Rows are points. Each copy is the shape, with its points in the same order, turned, moved and blurred by noise. Some copies are also mirrored. Which?
In the rows, 128 means zero.

Shape (8 x 3):
[[101 104 159]
 [ 87 148 170]
 [134 100 159]
 [214 143 108]
 [ 79 150 115]
 [ 85 129 136]
 [168 106 138]
 [103 119 103]]
Copy 1:
[[ 90 153 142]
 [ 91 128 187]
 [113 160 138]
 [195 112 105]
 [ 78  84 154]
 [ 80 118 150]
 [152 148 124]
 [ 95 109 121]]
Copy 1 is: mirrored
Copy 2 (8 x 3):
[[118  79 148]
 [ 76  98 140]
 [140  97 164]
 [177 191 152]
 [ 98 106  93]
 [112  90 112]
 [169 129 165]
 [138 104  97]]
Copy 2 is: only turned
Copy 3 (8 x 3):
[[ 95 138 122]
 [ 89 102 147]
 [122 160 138]
 [213 159 185]
 [133  81 114]
 [112 104 116]
 [160 169 151]
 [145 115 104]]
Copy 3 is: mirrored
Copy 4 (8 x 3):
[[126 105 162]
 [ 89 133 173]
 [152 117 162]
 [209 188 113]
 [ 86 131 114]
 [ 98 116 137]
 [183 139 146]
 [125 112 102]]
Copy 4 is: only turned

Shape:
[[153 140 147 129  70 122]
 [140 103 151 129 164 119]
 [154 168 183 135 149 116]
 [142 111  81 127 113 134]
 [119 116 158 151 173 206]
 [107 152 154 123 167 152]
 [ 21 115 111 155 102 123]
 [150 164 178 149 160 135]
 [142  85 178 143 138 144]
 [134  87 169 106 111 194]
 [150  94 151 136 153 124]]
Copy 1, 11 rows:
[[ 85 123 166 147 123 124]
 [130 105  93 127 162 109]
 [154 132 148 160 164 111]
 [ 56 146 117  99 144 144]
 [146  95  86 138 153 199]
 [161 145 102 139 130 155]
 [ 79 155  46 150  55 143]
 [150 124 123 165 166 132]
 [122  70 101 138 150 128]
 [110  66 128 105 117 180]
 [112  92  99 126 171 116]]
Copy 1 is: mirrored
Copy 2 (11 x 6):
[[116 116 126 139  67 118]
 [120 104 143  94 154 144]
 [ 68 138 150  98 114 155]
 [164 132 109 148 130 123]
 [116  99 189 164 173 180]
 [109 146 187 126 150 148]
 [140 127 184 168 163  32]
 [ 67 133 158 114 132 167]
 [115  65 155 121 136 149]
 [154  74 186 146 108 163]
 [123  91 134 102 147 145]]
Copy 2 is: mirrored
Copy 3, 11 rows:
[[141 104 144 132  95 183]
 [139 121 133 153 161 112]
 [172 150 184 140 120 130]
 [126 109  84 113 130 143]
 [ 98 208 121 157 163 147]
 [119 178 146 133 127 107]
 [ 64 130  88 175  53  98]
 [167 171 167 152 129 132]
 [123 135 148 181 163 148]
 [ 73 142 145 148 166 180]
 [143 127 132 161 166 124]]
Copy 3 is: only turned
Copy 4, 11 rows:
[[160 101  97 111 156  94]
 [118 119 159 159 156 138]
 [139 162 123 145 191 112]
 [152 100 139 110 101 141]
 [130 126 110 183 158 208]
 [107 152 104 144 158 163]
 [ 68 102  65 156  58 118]
 [140 164 122 169 186 131]
 [130  84 134 179 173 146]
 [130  67  93 137 184 183]
 [139 101 166 157 156 139]]
Copy 4 is: mirrored
